Each row of a before or after table is a point. The points were changed in one or more steps. Then noise was added and the rows were shuffled. The steps act on how far a point lies along the listed directions, d1 being the first. What was done? A step turns or swaps two directions, mirrors them in a line or flattens them onto one, adds a multiple of one to another, or multiplies one. Angles are multiples of 10 degrees, from the lower direction toward the higher: turns from -170 to 170, lines from 10 to 170 but not 90. Use the fewest steps. Two steps may share a direction if one is a turn and the other turns, adds or multiplies; they go together, in the order done. Otherwise the lowest direction goes first.

Directions:
(1): [ 0.23  0.65 -0.27]
(2): [-0.21 -0.21 -0.68]
Before (14 x 3):
[[ 0.03  0.20 -0.22]
 [ 0.09  0.38  0.00]
 [-0.27 -0.38 -0.31]
 [-0.01  0.75  0.09]
 [ 0.09  0.65  0.04]
 [ 0.20  0.58 -0.10]
 [ 0.31  0.31  0.44]
 [-0.11 -0.02 -0.66]
 [-0.15 -0.35 -0.19]
 [ 0.35  0.58  0.40]
 [-0.05 -0.27  0.88]
 [ 0.26  0.68 -0.36]
 [-0.37 -0.86 -0.24]
 [-0.14 -0.18  0.22]]
After:
[[ 0.10  0.45 -0.30]
 [-0.06  0.26  0.17]
 [ 0.18  0.83 -1.00]
 [ 0.14  0.41 -0.07]
 [-0.14  0.39  0.22]
 [-0.07 -0.11 -0.47]
 [-0.06  0.23 -0.62]
 [-0.15 -0.36  0.30]
 [ 0.25  0.76 -0.42]
 [ 0.03  0.16  0.05]
 [ 0.03  0.05 -0.39]
 [-0.39 -1.19  1.24]
 [ 0.07 -0.31  0.73]
 [ 0.03 -0.46  0.81]]
Steps: add 1.5 times d2 to d1

Directions:
(1): [-0.33  0.00  0.35 -0.70  0.60  0.10 -0.60  0.02]
(2): [ 0.15 -0.44  0.50 -0.33 -0.11  0.33  0.57  0.66]
(3): [-0.52  0.35  0.28  0.72  0.29  0.02 -0.07  0.61]
(4): [ 0.01 -0.38 -0.02  0.07  0.69 -0.78  0.46 -0.09]
(5): [-0.56  0.37 -0.45 -0.54 -0.35 -0.42  0.27  0.37]
Before, 12 rows:
[[-0.45  0.15  0.62 -0.41  0.21  0.43 -0.26  1.05]
 [ 0.21 -0.37  0.10 -0.03  0.37 -0.10  0.57  0.47]
 [-0.22  0.13  0.34  0.64  0.01 -0.43  0.54  0.02]
 [-0.87  0.08 -0.74 -0.66  0.03 -0.97  0.26  0.06]
 [ 0.27 -0.36  0.34 -1.03  0.11  0.79 -0.24  0.05]
 [-0.07 -0.05  0.16 -0.81 -0.29 -0.19  0.58  0.86]
 [-0.88  0.54 -0.05 -0.49 -0.61  0.30 -0.04  0.33]
 [-0.22  0.32 -0.16  0.49  0.06 -0.68  0.30 -0.39]
 [-0.75  0.56 -0.18 -0.55 -0.25  0.26 -0.99 -0.10]
 [-0.09  0.46 -0.39  0.10 -0.93  0.12 -0.01  0.11]
 [-0.53  0.26 -0.42 -0.60 -0.86 -0.28  0.29  0.59]
 [ 0.00 -0.15 -0.22 -0.34 -0.38 -0.09  0.17 -0.39]]
After:
[[-0.05  0.22 -0.04  0.48  0.19 -0.52  0.22 -0.48]
 [-0.02 -0.20  0.08 -0.61 -0.43  0.44  0.07 -0.40]
 [ 0.15 -0.19  0.46 -0.40 -0.13  0.14  0.43  0.84]
 [-0.06  0.05 -0.16 -0.51 -0.22  0.30 -0.85 -0.64]
 [ 0.05 -0.24  0.10  0.02  0.38 -0.11  0.48  0.59]
 [ 0.08 -0.21  0.18 -0.16 -0.49  0.23  0.10  0.30]
 [ 0.36  0.04 -0.19 -0.03 -0.72  0.21 -0.10 -0.27]
 [-0.48 -0.15  0.04  0.34  0.45 -0.19 -0.06  0.15]
 [-0.36  0.19  0.15  0.33 -0.22  0.28 -0.03  0.14]
 [ 0.39 -0.59  0.26 -1.17  0.11  0.05  0.16  0.14]
 [-0.23  0.14  0.33 -0.51 -0.06  0.86 -0.24  0.59]
 [ 0.02 -0.12  0.22  0.13  0.10 -0.61  0.65 -0.38]]
Steps: multiply d1 by 0.7; flatten d2 and d5 onto the line at 10 degrees; mirror d3 and d4 in the line at 70 degrees

Directions:
(1): [ 0.37  0.26  0.12  0.16 -0.41  0.08 -0.54 -0.05 -0.74  0.38  0.36  0.81]
(2): [ 0.36 -0.42  0.03  0.57  0.20 -0.44 -0.11  0.48  0.66  0.20  0.75  0.13]
(3): [ 0.00 -0.63  0.23  0.23  0.50  0.35  0.39  0.66 -0.58 -0.33 -0.31  0.41]
(4): [ 0.05 -0.07  0.44  0.40  0.75  0.56 -0.34 -0.61  0.21  0.60 -0.23 -0.07]
(5): [ 0.05 -0.30  0.26 -0.37  0.08  0.26 -0.91 -0.10  0.20 -0.94  0.22  0.02]
(6): [ 0.24  0.42  0.23 -0.86  0.73  0.02  0.32  0.14 -0.18  0.14  0.67 -0.06]
Before, 14 rows:
[[-0.04  0.27 -0.31  0.24 -0.59  0.08  0.06 -0.28 -0.57  0.59 -0.13  0.26]
 [-0.32 -0.03 -0.36  0.25  0.15  0.08  0.78 -0.10  0.04  0.49 -0.47 -0.29]
 [-0.11  0.49  0.30 -0.31  0.11  0.32 -0.03 -0.70  0.03  0.11  0.07 -0.22]
 [ 0.18 -0.45  0.50 -0.22  1.39  0.50  0.64  0.45 -0.11  0.52  0.04 -0.02]
 [ 0.11 -0.17  0.23 -0.08  0.46 -0.07 -0.23  0.13  0.49 -0.12  0.32 -0.37]
 [-0.17 -0.12 -0.17  0.17 -0.18  0.06 -0.60 -0.69  0.27 -0.10 -0.23 -0.36]
 [ 0.37 -0.13  0.16  0.14  0.44 -0.21  0.41  0.28 -0.12  0.99  0.59  0.21]
 [ 0.14  0.16 -0.01 -0.36 -0.31 -0.56 -0.04  0.01  0.09  0.14  0.64  0.15]
 [ 0.01 -0.29  0.14  0.23  0.25  0.74 -0.09  0.05 -0.62  0.06 -0.41  0.08]
 [-0.21  0.23 -0.16 -0.50  0.28  0.05  0.61  0.19 -0.27 -0.26  0.01 -0.11]
 [ 0.38  0.66 -0.10 -0.56  0.24 -0.24  0.64  0.12 -0.15  0.43  0.54  0.17]
 [ 0.10 -0.36  0.21  0.42  0.66  0.35  0.89  0.38 -0.21  0.38 -0.39  0.08]
 [ 0.08  0.14  0.38 -0.24  0.13  0.36 -0.28 -0.61 -0.22  0.17 -0.05  0.25]
 [-0.27 -0.32  0.40  0.36  0.18  0.91 -0.29  0.02 -0.23 -0.06 -0.61  0.15]]
After (14 x 12):
[[ 0.08  0.57 -0.15 -0.60 -0.55 -0.61 -0.23 -0.42  0.24  0.24  0.65 -0.12]
 [-0.04 -0.17  0.51 -0.29  0.36  0.72 -0.01 -0.32 -0.75 -0.03 -0.46  0.47]
 [-0.22  0.52 -0.36 -0.06 -0.71  0.26  0.04 -0.50 -0.86  0.50 -0.47  0.19]
 [ 0.35  0.96 -0.15 -0.74  0.09 -0.27  0.56 -0.17 -0.08  0.47  0.50  0.03]
 [-0.12  0.12  0.43 -0.22  0.36  0.46  0.19 -0.35 -0.24 -0.05 -0.12  0.01]
 [ 0.21 -0.74  0.34  0.71  0.93  0.43  1.04  0.81 -0.31  0.25 -0.37  0.32]
 [-0.20 -0.36 -0.30  0.55  0.31 -0.02  0.84  0.23  0.18  0.51 -0.24 -0.13]
 [ 0.30 -1.14  0.71  0.17  1.90  0.69  0.96  1.18 -0.43  0.26  0.03  0.39]
 [-0.04 -0.57  0.25  0.25  0.47  1.00  0.12  0.31 -1.00 -0.17 -0.75  0.26]
 [-0.13 -0.41 -0.07  0.34  0.04  0.15 -0.46 -0.37  0.14 -0.21 -0.25 -0.16]
 [-0.32 -0.80  0.56  0.48  0.56  1.20  0.01  0.52 -0.67 -0.34 -0.91  0.44]
 [ 0.29 -0.25  0.26  0.09  0.54  0.03  0.57  0.38 -0.45  0.86  0.29  0.30]
 [ 0.22 -0.45  0.34  0.15  0.64 -0.08 -0.17  0.46  0.54 -0.15  0.47 -0.22]
 [-0.16  0.41 -0.27 -0.44  0.08 -0.23  0.41  0.03  0.13 -0.11  0.34 -0.26]]
Steps: add -1 times d1 to d2; add 1.5 times d4 to d3
